Rows are points. The window is the flat piece filled in between its corners: a triangle in 3 columns, a solid with four corners in 4, and so on. A path goes straight from each point to the next, and from the last back to the first. List the points from which the path goes on through the window.
In the rows, zero is written as 128.

Window, 4 rows:
[[ 99  94  48 168]
 [122  80 176 138]
 [140 191  95 102]
 [193 129 137  62]]
Path:
(1): [ 97  95 120 136]
(2): [108 158  72 110]
(3): [177 167  61 137]
(4): [156 108 124 203]
(5): [71 89 35 97]
(6): [ 94 101  83  75]
(7): [156 158 131 183]
(8): [139 136  46 213]
(9): [ 86 132 109  85]
(10): [ 93 103  65 107]
(11): [123  91  68 218]
(12): [165 119 107 192]
Through the window after points: 4, 6, 10

Window:
[[ 85 156 168 109  70 102]
 [169 126  75 164  96 168]
 [164  89  47 162 118  51]
 [ 94 101 150  71 177  68]
 [ 52  63 223  44  80 155]
 [130 120 121 214  95 135]]
Path:
(1): [181 132 191 108  69 142]
(2): [ 46  92 145  88 117  91]
(3): [ 93 110  59 150 114 173]
(4): [173 122 137 138 114 108]
(5): [154  58 161  95 113  90]
(6): [ 96 115 104 126 145 116]
(7): [ 93  21  39 159 131 131]
(8): [152 180 191 109  46  73]
(9): [189 147 139 144  62  91]
(10): [ 85 118 117 122 104  88]
(11): [ 53  67  92  44 134  55]
(12): [138 134 216 111 118 127]
(13): [132 128 180  90 116 114]
(14): [ 63  99 138 122 109 128]
(15): [ 49 122 114 101 136  94]
(16): [138 139 236 106  59 133]
Through the window after points: 1, 3, 9

Window:
[[136 120 143 180  57 185 135 175]
 [181 117 131 175 155 241 124 151]
 [ 54 162 173 214 122 104 138  94]
 [ 83 202 129 199  80 108  57 124]
 [129  87 162 160  76 105  59 143]
 [114 131 129  69  75 179  95 101]
 [249  67  76  53  41 157  93  86]
 [ 58 145  44  97 200  96 154 100]]
Path:
(1): [156 162 119 129 108 112 112 140]
(2): [ 83  72 105 126  47 136  79  83]
(3): [157 104  77 145 106 191  95  99]
(4): [155 171 190  75  60 135 143 143]
(5): [123 134 198 142 108 128 105 196]
(6): [ 71 137  58 192 137 159 134  59]
(7): [139  76  52 145  82 162 106 102]
(8): [173 167 188 138 111 170 110 139]
(9): [178 189 148 137 153 132  77 212]
(10): [ 87  57  91 153 104 195 177  69]
(11): [103 118  98 171  83 176  57 132]
(12): [170 144 159 177 120 141 157 149]
(13): [165 170 150 104  96 149 168 104]
(14): [ 48 108 121 145  96 150  56 104]
(15): [ 69 117  94 159 125 131 107 112]
(16): [198 175 142 140 140 104 168 153]
Through the window after points: 7, 13

Window:
[[134 138 120  95 100 147 183 166 166]
 [ 94  93 147  70  51  91 145 159 199]
 [131 172 143 105 147 107 130 168 154]
 [162 119 159  66 139 117 113 126 148]
 [159 117 162 119  98 112 194 117  71]
 [145 141 169 147 222 141 111 124 200]
 [148 145 103  93 141  89 142 110 201]
 [207 119 110 125 129  93 103 116 127]
 [ 44  75 164  85 142 134 169 180 127]]
Path:
(1): [117 133 155 133  95 118 164  80 111]
(2): [165 114 156  99 119 111 174 143 102]
(3): [166 129 128  81 182  88 129 161 174]
(4): [114 153 129 120 109 121 150 106 177]
(5): [107 139 141 129 182 159 130 111 151]
(6): [184 112 176  90 157  78 139 187 167]
(7): [249 120 137 123 141  84 150 130 138]
(8): [156 121 115 111 126 108  99 120 136]
Through the window after points: 1, 3, 7

Window, 11 rows:
[[135 153 138  62 159  85 181 146  72 116 119]
 [153 176 137 144 102  55 181 194  97 179 101]
 [118 172 175 143 123 134 124 185  87 187 122]
 [115 164 117  97 171  94 203 190 113 123 140]
 [192 178 124 132 149  99 133 184 123 191 120]
 [135  94 135 116 120 156 105 107 190 177 160]
 [114 129 102  95 149 171 135  94 180 162  91]
 [106 144  67  99 157 120 156 104 106 116 153]
 [ 93 134 109  81  90  90  12 191 188 152 173]
 [110 176 125  68 126 162 175 109 120  61 150]
 [161 122  89  99 144 135 203 172  88 113 101]]
Path:
(1): [138 155 102  76 131 125 159 157 106 164 140]
(2): [139 161 121 101 130 119 173 167 117 167 124]
(3): [141 139 114 133 128  77 158 168 106 118  99]
(4): [154 156 140 153 171 113 148 138 171 132 104]
(5): [108 118 100  58  95 159 132 144 100 187 149]
(6): [137 163 121  47  79 103 169 145 164 200 129]
(7): [121 148 138 145 177 150 114 161 100  58 144]
(8): [173 142 178 163 164 108 105 146 141 127 160]
(9): [ 71 187 133  94  91 151 159 198  59 215  89]
(10): [118 157 108  56  96 122 126 184 130 167 150]
(11): [128 145 134 118 146  80 122 151 124 126 123]
(12): [154 155  97 202 182 104 102 123 148 127 161]
(13): [119 146 149   7  80 132 183 160  92 164  97]
(14): [160 181  77  62  84 124 154 132 119 174 175]
(15): [119 145 149 133 143 114 143 160 108 138 101]
(16): [152 155 129 129 147 131 160 146 128  99 110]
Through the window after points: 2, 4, 8, 10, 16

Window (12 x 12):
[[145 127 126 105 109 162 143 171 113 179 105 115]
 [ 78  99 150 141 102 129 139 182 123 112  83 149]
 [ 80 100 101 138 171 136 106 151 135 177 116 157]
 [139  71 191 102 142 132 169  78 107 128 129 141]
 [112 157 111  84 149 104 177 184 163 141  70 153]
 [118 134 144 178 133   7 134 200 100  55 219 230]
 [113 122 182 116  87 189 178  81 144  85 166 173]
 [139  69 122 118 102 159 132 142 160 146 124 173]
 [107 111 116  94 127 110 158 114 137 112 125  95]
 [107 112 180 111 114  90 109  68 152 132 168 167]
 [158 106 174 144 157 114 108 124 141 102 153 146]
 [137 110 122 157 127 112 145  92 113 147  87 119]]
Path:
(1): [ 95  90 168 143 113 138 199 192 128 110 162 113]
(2): [124 135 134  92 122 120  81  91 142 138  87 200]
(3): [172  80 165 105 119 104 145 113  89  74 121 180]
(4): [ 69 154 141 156 122 110 154 145 173 142 170 122]
(5): [122 116 159 140 137  86 148 148 145 110 167 161]
(6): [130 109 122 164 126 100  72 169  57  65 128 215]
(7): [153  85 134  59 105 121 108 102  84 108 131 182]
(8): [104 112 144 157 155 124 154 121 162 160 129 132]
Through the window after points: 5

Window, 14 rows:
[[ 96 137 134 184 235 164 171 128 195 149 172 141  98 191]
 [131 135 153 195 132 108 123  52 176 207 110 203  99 156]
 [170  70  80 138 108  95 137  96 104 108 166 154 105  86]
 [119 164 172 133 134 163 157  92  81 136 155 131 181 104]
 [107 158 124 118 153 128  90 144  74 132 121  93 130  86]
 [116  93 164 121 134 123 161  91  99  76 134 116  95  92]
 [159 126 162 175 104 112  77  97 120 134 146  78 150 112]
 [166  90 124 142 142 127 111 158  64 139  60 140 141 144]
 [136 115 151 103 137  87 151 103 130 146 128  76 162  94]
 [175 115 164 128  70 118 114 156 130 170 147  93 106  93]
 [131 128 155 149 141  92  92 166 130 112 101 162 165 110]
 [ 80 249 118  34 110 232  91  76  65  72 179 106 172 227]
 [200 150 144 144 149 119 112 137 151 116 108  92 126  66]
 [146 148 137 144 143  74 160 155  57 104 111 116 125 128]]
Path:
(1): [170 114 169  95 172 101  90 123 122 144 183 129 142 101]
(2): [126 143 137 175 114 140 123 113 125 127 125 101 130 141]
(3): [ 90 173 129 113  81 146 129 124 114 102 105  80 140 165]
(4): [185 145 148 123 197 115 112 112  57 133 184 169 136 111]
(5): [136 125 141 135 176 108 113 109  87 161 188  89  94 126]
(6): [134 155 155 188  98 167 135 127 202  87  57 150 201 127]
(7): [113 163 124 221  94 168 182 114 165 136 175 129 136 110]
(8): [142  87 164  78 185 100 110 120  91 111 111 113  98 130]
Through the window after points: 1, 3, 5, 7

Window:
[[215 131  92 181 179 126 169  76 127 146 168 151 118  89]
 [176 133  65 147  91 109 152 101 102 171 164 172 184  78]
 [186 119  59 153 144 152 155 128  92 172 195  79 153 128]
 [202 195 121 181 163 143 118 108 133 161 232 108 200  81]
 [126 186 155  50 145 108 151 170 197  83 116 129 106 202]
 [117 142 125 100 120 155 128 155 247  84 102  96 113 129]
 [ 62 144 160 115 132 156 175 131 240 124 115 150 137 216]
 [127 137 128 136 134  83 106 149 204 196  99 131  85 153]
 [ 60 142 136 128 155  65 167 128 155 166 109 100  77  77]
 [ 97 167 140 157  87 119 126 115 148 142 141 121  39 123]
 [218 169 139 195 141 184 152 109  76 185 126 122 194  81]
 [147 161  69 116 179 198 109 113 120 159 151 175 164 120]
 [ 83 185 111 151 130  58 122  82 186 118  76  71  86 158]
 [170  99 144 106 144 150 105  75 120 148 167 129 168 122]]
Path:
(1): [208 159  85  79 151 129 179  59 249 176  98 111 157  85]
(2): [116 137 120 140 132 138 137 138 137 130 136 133 116 146]
(3): [101 125 156 214 171 114 115 148 153 150 152 177 167  84]
(4): [160 168 103 112 136 138 148 105 149 153 142  98 119 120]
(5): [140 179 127 124 120 160 142  93 198 163 121 107 106 121]
(6): [127  94 109 148 162  90 136 163  92 124 130 169 163 161]
(7): [146 143 113 152 157 122 115 145 145 136 141 109 136 112]
(8): [113 173 142 113  94 132 194  74 189 189 136 124  96 119]
Through the window after points: 3, 7

Window (14 x 14):
[[120 144 101 165 128 130 188 163 221 109 117 147 163 119]
 [103  93 205 179  90 116 146 155 248  94 109 103 155 118]
 [121 203 153 114 164 143 175 110  79 141  67 108 110  86]
 [ 67 100 177 138 119 112 133 105 230 134 179 165  62 142]
 [ 72 127 164  80  74  95 134 173 124  96 163 194 107  78]
 [121 149 131 110 159  57 162 138 102 100 108 143  37 196]
 [190 179 171 136  85  89 196 153 138 120 127  77 177 150]
 [183  87 148 181 133 145 156  64  91  72 112  71  92 148]
 [115 155 153 204 130 177  70 174 123  95 137 121  91 143]
 [ 81 157 166 138  69 104 188 174  85 104 148 114  59 155]
 [ 95 135 104 126  67 110  79 110  72 143  68 121 112 139]
 [125   7 151 128 129 127 130  84  84 139 100 144 100 185]
 [138  25 134 148 142 121  92 129 141 126 144  70  92 145]
 [ 87  69 117 181 121  98  93 128 117  98 166 119 193 131]]
Path:
(1): [ 99 117 169 103 154 158 120 145 144  56 113  57  99 160]
(2): [170 119 136 205  85  87 174 103 105 168 119 138 124 140]
(3): [144 126 150 177 137  45 122 133 112 188 102 155 116 144]
(4): [ 87  98 169 122  98 151 143 121 151  70 152 103  92 142]
(5): [ 71 164 145 108 149 164  96 138 157 131 144  94 171 199]
(6): [165  48 158 193  71  70 169 122 129  99  74 127  60  53]
(7): [108 121 139 161 102 108 119 133 118 118 121 146  87 124]
(8): [ 86  95 168 112 109 127 173 141 129 107 162  78 134 188]
Through the window after points: 5, 7
